Every row gives one point. Each table stands for the endless flat space through its points: a line for two points, a plane for three, and so on. The two share one point or none. Which?

First (3 x 4):
-0.71; +0.14; -0.30; +0.53
+0.17; +0.46; -0.48; -0.03
-0.40; +0.10; -0.47; +0.46
Second (2 x 4):
-0.33; +0.22; -0.48; +0.26
-0.30; +0.49; -0.48; +0.05
They share: no point

First, 4 rows:
-0.04; -0.61; +0.15; -0.62; +0.13; +0.29; +0.16; +0.63
+0.17; -0.27; +0.33; -0.58; +0.24; +0.36; +0.03; +0.38
-0.28; -0.30; +0.42; +0.05; -0.12; -0.39; -0.51; +0.08
-0.18; -0.19; +0.49; -0.08; -0.15; -0.05; -0.32; +0.15
Second:
-0.23; -0.31; +0.52; -0.20; -0.28; +0.27; +0.24; +0.51
+0.09; -0.44; +0.17; -0.43; +0.24; +0.14; -0.30; +0.39
-0.02; -0.49; +0.06; -0.41; +0.22; +0.33; -0.30; +0.15
-0.03; -0.43; +0.18; -0.36; +0.12; +0.29; -0.18; +0.25
They share: no point

First (3 x 11):
-0.43; +0.29; +0.07; +0.12; -0.20; -0.09; +0.13; -0.41; -0.13; -0.13; -0.05
-0.18; -0.10; -0.68; +0.19; +0.14; +0.59; -0.31; -0.33; -0.73; -0.12; -0.27
-0.23; -0.01; -0.57; +0.14; +0.08; +0.49; -0.23; -0.35; -0.65; -0.15; -0.21
Second (2 x 11):
-0.38; +0.09; -0.12; +0.31; -0.17; +0.11; +0.10; -0.42; -0.10; -0.08; -0.24
-0.48; +0.11; -0.26; +0.31; -0.31; +0.29; +0.32; -0.54; +0.08; -0.24; -0.30
They share: -0.33; +0.08; -0.05; +0.31; -0.10; +0.02; -0.01; -0.36; -0.19; +0.00; -0.21

First:
-0.05; -0.06; -0.36; +0.19; +0.30; +0.29; +0.17; +0.12; +0.33; -0.34; +0.14; +0.15; +0.11; +0.15; -0.07; +0.21; +0.21; -0.19
+0.03; +0.07; -0.31; +0.39; +0.16; +0.09; +0.00; +0.15; -0.22; -0.47; +0.29; +0.40; +0.27; +0.42; +0.36; +0.43; +0.10; -0.24
-0.22; -0.21; -0.38; +0.42; +0.35; +0.36; -0.24; +0.19; -0.20; -0.42; +0.38; +0.19; -0.13; +0.27; +0.29; +0.60; +0.17; -0.08
-0.28; -0.53; -0.62; +0.38; +0.53; +0.32; -0.16; +0.25; +0.04; -0.46; +0.40; +0.05; -0.17; +0.21; -0.01; +0.28; +0.31; +0.48
-0.13; -0.10; -0.37; +0.24; +0.26; +0.37; +0.06; +0.14; +0.14; -0.41; +0.12; +0.17; -0.05; +0.10; +0.07; +0.31; +0.29; -0.19
Second:
-0.22; -0.23; -0.23; +0.39; +0.25; +0.26; +0.27; +0.05; +0.33; -0.49; +0.26; +0.41; +0.13; +0.46; +0.11; +0.20; +0.11; -0.02
+0.14; +0.17; -0.43; +0.15; +0.33; +0.22; -0.13; +0.21; -0.03; -0.21; +0.22; +0.01; +0.17; +0.06; +0.03; +0.48; +0.15; -0.42
They share: -0.04; -0.03; -0.33; +0.27; +0.29; +0.24; +0.07; +0.13; +0.15; -0.35; +0.24; +0.21; +0.15; +0.26; +0.07; +0.34; +0.13; -0.22

First:
+0.32; -0.22; +0.27; +0.09; +0.50; +0.45; -0.18; +0.29; +0.00; +0.13; -0.31; +0.20; -0.50; +0.17; +0.56; +0.69; -0.23; -0.58; +0.03; +0.46; -0.49; -0.08; +0.24; -0.03
-0.30; -0.02; +0.45; +0.51; +0.08; +0.03; -0.12; +0.53; +0.60; -0.01; +0.31; -0.04; -0.28; -0.01; +0.18; +0.17; -0.17; -0.08; +0.53; +0.22; -0.15; -0.18; +0.22; +0.53
+0.24; -0.19; -0.02; +0.42; +0.27; +0.48; -0.27; +0.54; +0.60; -0.28; +0.01; -0.11; -0.05; +0.12; +0.61; +0.71; +0.04; -0.68; -0.09; +0.41; -0.26; +0.19; +0.11; +0.30
-0.05; +0.48; +0.30; +0.32; +0.59; +0.70; +0.15; +0.09; +0.26; -0.16; +0.38; +0.32; -0.49; +0.06; +0.39; -0.01; +0.02; -0.23; -0.02; +0.18; -0.62; +0.09; -0.27; +0.41
Second:
+0.08; -0.29; +0.16; +0.09; +0.18; +0.49; +0.17; +0.24; +0.41; -0.40; -0.09; +0.16; -0.66; -0.36; +0.28; +0.88; -0.63; -0.16; +0.01; +0.70; -0.70; -0.04; -0.24; +0.43
+0.06; -0.09; +0.34; +0.61; +0.34; +0.61; -0.49; +0.92; +0.99; +0.46; +0.45; +0.14; +0.30; +0.10; +0.08; +0.46; -0.11; -0.02; +0.11; +0.40; +0.20; +0.64; +0.64; +0.37
-0.06; -0.15; +0.46; +0.25; +0.39; -0.14; +0.06; +0.08; -0.28; -0.48; -0.04; -0.20; -0.99; +0.04; +0.53; +0.31; -0.29; -0.43; +0.20; +0.02; -0.78; -0.72; -0.30; +0.33
+0.04; -0.13; +0.33; +0.57; +0.44; +0.33; -0.37; +0.69; +0.53; +0.15; +0.31; +0.04; -0.14; +0.10; +0.22; +0.47; -0.27; -0.08; +0.05; +0.26; -0.10; +0.14; +0.31; +0.47
+0.01; -0.17; +0.34; +0.25; +0.27; +0.28; -0.01; +0.32; +0.29; -0.22; +0.05; +0.01; -0.55; -0.09; +0.34; +0.52; -0.32; -0.27; +0.15; +0.36; -0.52; -0.13; -0.04; +0.33
They share: -0.01; -0.03; +0.31; +0.35; +0.30; +0.31; -0.12; +0.40; +0.38; -0.03; +0.10; +0.07; -0.34; +0.07; +0.38; +0.37; -0.13; -0.33; +0.22; +0.31; -0.33; -0.06; +0.14; +0.32
